Rows are points. Two turns around zero, p and q, are shown by what they do to some points. Where does a point land after both, in the order given? Backwards means that the second turn is done in reverse. Each puzzle has new turns, and all numbers are rounded.
In the rows, 100 means zero.

Turn p:
[108,126,129] => [134,106,80]
[67,98,129] => [93,134,72]
[113,120,59] => [94,53,104]
[107,69,55] => [65,80,137]
[140,96,110] => [131,98,127]
[65,90,118] => [82,130,79]
Turn q:
[115,143,104] => [67,73,116]
[87,98,99] => [99,104,88]
[71,76,136] => [132,87,61]
[115,86,48] => [91,148,127]
[71,71,111] => [125,111,67]
[141,126,102] => [86,77,141]
Where do these land?
q, then p: [119,79,89] => [130,102,96]
p, then q backwards: [144,137,119] => [114,59,142]
q, then p: [63,117,89] => [68,79,83]
q, then p: [74,67,103] => [109,60,110]

Turn p:
[106,89,89,115] => [93,107,105,80]
[131,82,144,63] => [99,135,126,152]
[95,125,45,112] => [125,65,103,56]
[44,84,110,105] => [95,109,42,100]
[124,119,111,105] => [88,85,124,111]
Turn q:
[88,99,77,73] => [126,75,109,99]
[143,130,84,137] => [109,137,49,84]
[122,111,162,99] => [61,136,124,68]
[86,64,71,95] => [122,85,108,140]
[111,121,144,115] => [61,123,100,74]
[51,82,81,88] => [102,51,111,127]
[99,93,81,94] => [118,93,99,109]
Where do these land?
q, then p: [47,75,106,104] => [65,129,67,83]
q, then p backwards: [100,110,79,124] => [68,100,107,95]
p, then q: [103,99,109,154] => [93,52,123,110]
p, then q backwards: [113,127,106,50] => [93,57,65,82]
q, then p: [136,89,100,67] => [92,87,132,136]

Turn p:
[132,125,102,83,92,100] => [65,86,118,95,114,103]
[145,144,103,128,132,106] => [51,73,116,120,70,68]
[53,103,127,89,110,146] => [112,82,51,83,73,137]
[95,93,90,114,75,132] => [88,134,87,86,85,113]
[113,77,124,96,131,94] => [117,80,116,132,89,114]
[97,108,109,102,115,97] => [102,83,97,104,93,95]
[84,86,64,89,89,98] => [108,128,80,102,127,96]
[80,65,80,100,55,27] => [158,136,133,77,149,73]
Turn q:
[93,94,75,108,115,94] => [88,80,107,110,100,119]
[82,83,110,98,118,117] => [114,94,84,129,104,100]
[67,133,114,104,141,117] => [83,121,59,134,82,120]
[65,98,57,96,96,135] => [74,90,92,127,150,116]
[120,104,86,78,100,104] => [85,106,124,105,102,84]
[131,95,113,84,87,24] => [128,112,155,60,60,113]
[98,71,80,82,107,93] => [110,85,129,120,110,105]
[156,82,137,144,68,105] => [122,71,83,44,82,48]
[88,141,129,104,67,110] => [96,143,68,70,110,96]
Where do these land?
p, then q: [117,117,81,87,94,102] => [103,103,90,119,96,126]
p, then q: [113,126,133,124,61,109] => [130,149,108,106,125,91]
q, then p: [66,126,115,104,105,91] => [64,110,74,93,98,95]
q, then p: [83,53,74,152,142,77] => [113,165,107,128,76,148]
q, then p: [116,51,52,78,106,69] => [130,85,133,108,54,145]
p, then q: [115,89,94,66,84,89] => [97,100,78,131,79,93]
p, then q: [112,112,127,115,134,110] => [130,81,97,78,127,99]
p, then q: [90,118,78,106,78,115] => [83,122,114,111,108,123]
q, then p backwards: [88,109,147,68,95,139] => [78,75,42,122,107,92]
